Each row of a before or after table is a point. The points were changed in one or more steps. Then noise was added and the rows were shuffled. The steps act on columns, c1 being the first. What was done? A step turns or swaps two columns, mirrors them in a line or flattens them onto one, adds a multiple of one to another, or multiplies or shifts one. Angles are multiples of 10 degrees, from the lower column toward the higher: turns from -170 to 170, lines from 10 to 170 but not 90. Use the fewest steps. Two steps may share a column if one is a turn and the other turns, adds or multiplies; they go together, in the order done. Otherwise the lowest column goes first.

Before:
[[ 0.08  0.16]
 [-0.07  0.11]
 [ 0.38 -0.38]
 [ 0.37  0.27]
 [-0.82 -0.23]
 [ 0.30  0.27]
 [ 0.36 -0.08]
 [-1.20  0.23]
 [ 0.22  0.24]
 [ 0.19 -0.18]]
After:
[[ 0.49 -0.02]
 [ 0.46 -0.19]
 [-0.26  0.12]
 [ 0.97 -0.34]
 [-0.06  0.30]
 [-0.16  0.13]
 [-0.14  0.25]
 [-0.12  0.28]
 [-1.51  0.21]
 [-0.49 -0.21]]
Steps: add -1.5 times c2 to c1

Before (8 x 8):
[[-0.46 -0.44  0.36  0.17  0.63 -0.16 -0.03  0.65]
 [-0.12  0.49  0.22 -0.19 -0.06 -0.42 -0.21 -0.44]
 [ 0.99 -0.16 -0.03 -0.65  0.63  0.33  0.67 -0.48]
 [ 0.48  0.03  0.38 -0.01 -0.06  0.10  0.49  0.93]
 [-0.10  0.42 -0.39 -0.12 -0.06  0.25  1.08  0.14]
 [ 0.25  1.00 -0.32 -0.05  0.15  0.06  0.72  0.02]
 [-0.15 -0.33 -0.39  0.59  0.32 -0.57  0.11 -0.43]
 [ 0.20  0.19  0.37  0.55  0.03  0.64  0.49 -0.26]]
After, 8 rows:
[[-0.39  0.34  0.45 -0.17  0.08 -0.62 -0.22  0.01]
 [ 0.44  0.44  0.56  0.09 -0.27  0.18  0.40 -0.66]
 [-0.33  0.29 -0.15 -0.10 -0.70  0.26  0.77 -0.13]
 [ 0.27 -0.46  0.17 -1.08  0.07 -0.15  0.92 -0.54]
 [-0.22  0.80 -0.09 -0.55 -0.36  0.05  0.63 -0.02]
 [ 0.00 -0.31  0.56  0.56  0.51  0.40  0.40  0.54]
 [ 0.34  0.01  0.55 -0.39 -0.35  0.77  0.36  0.52]
 [ 0.42  0.01 -0.18  0.55  0.14 -0.73  0.29  0.15]]
Steps: turn c2 and c4 by -30 degrees; turn c1 and c4 by -50 degrees; shift c3 by 0.20; turn c5 and c7 by 40 degrees; turn c6 and c8 by -50 degrees

Before, 11 rows:
[[ 0.40  0.68 -0.30 -0.52 -1.09  0.34 -0.07  0.21 -0.01  0.25  0.07 -0.55]
 [ 0.05  0.88  0.31 -0.11 -0.37  0.94  0.13  0.39 -0.65  0.06  0.09  0.35]
 [ 0.30  0.39  0.29  0.15 -0.24  0.46 -0.21  0.36  0.15  0.23  0.38 -0.79]
 [-0.38  0.52  0.16 -0.11 -0.47 -0.41 -0.66 -0.14  0.45 -0.20  0.31 -0.53]
 [-1.06 -0.61 -0.71  0.31  0.66  0.08 -0.32  0.38  0.30 -0.40  0.01  0.55]
 [-0.08  0.14  0.51 -0.12 -0.52  0.29 -0.14 -0.28  0.01  0.63 -0.12 -0.50]
 [-1.03 -0.09 -0.73  0.78  0.80 -0.41 -0.64  0.47 -0.12  0.20 -0.23  0.28]
 [ 0.19 -0.20 -0.06  0.33  0.44  0.00 -0.56 -0.17 -0.27 -0.17 -0.25  0.12]
 [ 0.04  0.64  0.27  0.36 -0.05  0.06  0.14 -0.14  0.31  0.00 -0.66 -0.79]
 [-0.68 -0.03 -0.61  0.78  0.15 -0.12 -0.45 -0.60  0.23 -0.11  0.22 -0.41]
 [-0.20  0.38  0.08 -0.29  0.00  0.16  0.10  0.07 -0.54 -0.03  0.02 -0.76]]
After, 11 rows:
[[-0.09  0.33 -0.24 -0.11 -0.62 -0.43  0.04  0.49 -0.16  0.49 -0.07  0.00]
 [ 0.22 -0.33  0.16  0.37  0.48  0.06 -0.31  0.06 -0.57 -0.16 -0.30  0.09]
 [ 0.32  0.44 -0.49  0.15 -0.16 -0.52  0.17 -0.12 -0.18  0.05  0.38  0.00]
 [-0.41  0.71 -0.02 -0.13 -0.36  0.46  0.44  0.16 -0.70 -0.05  0.29  0.01]
 [ 0.04  0.96 -0.47 -0.13 -0.15 -0.91 -0.68 -0.08  0.15 -0.20  0.12  0.03]
 [ 0.40  1.12  0.13 -0.50 -1.13 -0.38 -0.08 -0.31 -0.08  0.08  0.07 -0.01]
 [-1.05 -0.45  0.24  0.83  0.95  0.30 -0.09 -0.83 -0.64  0.33 -0.20  0.00]
 [-0.22  0.32 -0.08 -0.25  0.11 -0.15 -0.52  0.03  0.06 -0.05  0.08  0.02]
 [ 0.05  0.67 -0.11  0.34  0.09 -0.07  0.30  0.26  0.14 -0.06 -0.66 -0.02]
 [-0.67 -0.11  0.81  0.76  0.17  0.17  0.19  0.05 -0.46 -0.07  0.18  0.00]
 [-1.07 -0.82  0.31  0.34  0.64  0.07  0.34 -0.75 -0.32 -0.44  0.01  0.02]]
Steps: multiply c5 by 1.3; turn c2 and c5 by 20 degrees; turn c3 and c8 by 140 degrees; mirror c6 and c10 in the line at 100 degrees; swap c7 and c9; multiply c12 by 0

Before (8 x 20):
[[-0.11  0.44  0.06  0.10 -0.44 -0.45  0.15 -0.38 -0.24 -0.62  0.35  0.18
  -0.04 -0.18 -0.18 -0.96 -0.35 -0.55 -0.70 -0.84]
 [-0.12 -0.07 -0.52  0.53 -0.07  0.13  0.18  0.05  0.17 -0.67  0.31 -0.04
   0.06 -0.35  0.57 -0.77 -0.18 -0.07 -0.53 -0.77]
 [ 0.11 -0.35 -0.62 -0.06 -0.64 -0.16  0.42  0.17 -0.59  0.32  0.46 -0.22
   0.71  0.36 -0.35 -0.50  0.59  0.65  0.53  0.39]
 [ 0.44  0.44  0.37  0.43 -0.12 -0.64  0.57 -0.79 -0.12 -0.41 -0.01  0.56
   0.62 -0.54  0.02  0.36 -0.05  0.37 -0.11  0.18]
 [ 0.24 -0.77  0.19  0.24  0.62 -0.76 -0.50 -0.19 -0.82  0.48  0.48 -0.70
  -0.25  0.79  0.03  0.14 -0.36  0.00 -0.48 -0.44]
 [-0.30 -0.51  0.39  0.08  0.53  0.28 -0.09 -0.61 -0.02 -0.30  0.16  0.31
  -0.47 -0.39 -0.48 -0.62  0.37  0.15  0.18 -0.28]
 [ 0.79 -0.02  0.32 -0.02  0.55  0.25 -0.49 -0.61 -0.40  0.44 -0.32 -0.52
  -0.20  0.73  0.01 -0.48 -0.32 -0.17  0.61  0.25]
 [ 0.22 -0.23 -0.48  0.03  0.23  0.16  0.20 -0.58 -0.28 -0.61 -0.13  0.28
  -0.36 -0.44  0.68  0.40 -0.55  0.69 -0.52  0.03]]
After (8 x 20):
[[-0.28 -0.51  0.53  0.08  0.52  0.29 -0.08 -0.62  0.07 -0.30  0.17  0.30
  -0.48 -0.40 -0.39 -0.63 -0.10  0.16  0.18 -0.30]
 [ 0.81 -0.02  0.15 -0.02  0.55  0.23 -0.49 -0.61 -0.32  0.43 -0.31 -0.50
  -0.21  0.73 -0.03 -0.48 -0.01 -0.18  0.60  0.26]
 [ 0.09 -0.35  0.03 -0.07 -0.66 -0.15  0.43  0.16 -0.46  0.32  0.44 -0.22
   0.70  0.34 -0.26 -0.51 -0.05  0.65  0.52  0.39]
 [-0.12 -0.07 -0.57  0.53 -0.07  0.14  0.19  0.05  0.26 -0.66  0.30 -0.06
   0.06 -0.35  0.54 -0.75  0.12 -0.08 -0.53 -0.76]
 [-0.09  0.44 -0.51  0.09 -0.44 -0.43  0.12 -0.39 -0.16 -0.63  0.32  0.18
  -0.06 -0.20 -0.22 -0.95 -0.05 -0.55 -0.70 -0.85]
 [ 0.24 -0.24  0.22  0.03  0.23  0.14  0.24 -0.59 -0.20 -0.62 -0.13  0.26
  -0.33 -0.43  0.58  0.41  0.11  0.68 -0.52  0.02]
 [ 0.24 -0.75  0.20  0.23  0.60 -0.75 -0.51 -0.18 -0.72  0.52  0.48 -0.71
  -0.24  0.81 -0.05  0.15 -0.01  0.02 -0.47 -0.44]
 [ 0.44  0.45  0.73  0.42 -0.11 -0.64  0.54 -0.77 -0.02 -0.42 -0.01  0.56
   0.65 -0.55 -0.02  0.35  0.00  0.36 -0.10  0.18]]
Steps: add 1 times c18 to c3; shift c9 by 0.10; flatten c15 and c17 onto the line at 10 degrees
